Each row of a before or after table is a point. The points were changed in one or more steps. Then noise was added and the rows were shuffled. The steps act on columns, c1 being the first. Write out the steps. A step turns or swaps two columns, mirrors them in a line or flattens them onto one, adds a multiple of one to another, or multiplies or shifts one. Angles are multiples of 10 degrees, from the lower column toward the higher: turns from -170 to 170, lines from 10 to 170 but not 90. Use the fewest steps. Two steps may share a column if one is a turn and the other turns, adds or multiplies; they go together, in the order done. Otherwise the lowest column goes first.
(in the rows, 128 means zero)

Before (8 x 3)
[[133 155 152]
 [133 155 101]
 [ 93 166 104]
 [135  89 139]
 [130 100 145]
 [116 154 135]
 [ 87  82  91]
 [160 110 129]]
After (8 x 3)
[[158 145 160]
 [136 164 136]
 [104  85  59]
 [186 107  15]
 [105 121  54]
 [108 106 150]
 [100 129 200]
 [153 144 177]]
Steps: turn c1 and c2 by 110 degrees; multiply c3 by 3

Before (13 x 8)
[[123  94 125  72 192 152 126 118]
 [100 157 117 126 147 107  89 106]
 [134 103 123 134 103 137  90 126]
 [121 106 143 177 137 130 106 163]
 [100  98 169  79 150 197  69 148]
 [141 122 135 184 117 126 125  93]
 [162 107 157 119 103 125 133 148]
 [100 194  74 156 168 187  55  97]
 [ 77 134 131 159 131  99  97 101]
 [ 73 170  95 137 134 121 135 114]
 [ 51 202 110 136 132 140 106 130]
 [132  85  84 195  80 122 145 123]
 [204  84  59 108 103 113 137 173]]
After (13 x 8)
[[102 132 130 188 118 153 136  90]
 [182 127 113 117  97 156 103 150]
 [ 62 159 149 138 160 148 157 116]
 [ 76 138  97 132 161 135 157 109]
 [114  59 118  73 151 187 118 122]
 [ 46 129 105 165 129 129 153 102]
 [ 52 190 116 140 180 168 157 130]
 [159 102 112 177 120 162 140 163]
 [ 75 154  97 159 202 211 216  99]
 [253 111 168 107  78 146 181 176]
 [131 123 179 197  67 151 179 126]
 [135 124 103 136  96 174 152 126]
 [117  87  50  75 124 226 112 148]]
Steps: add 1 times c8 to c1; turn c2 and c5 by 40 degrees; add -0.3 times c4 to c3; turn c3 and c7 by -120 degrees; shift c6 by 30
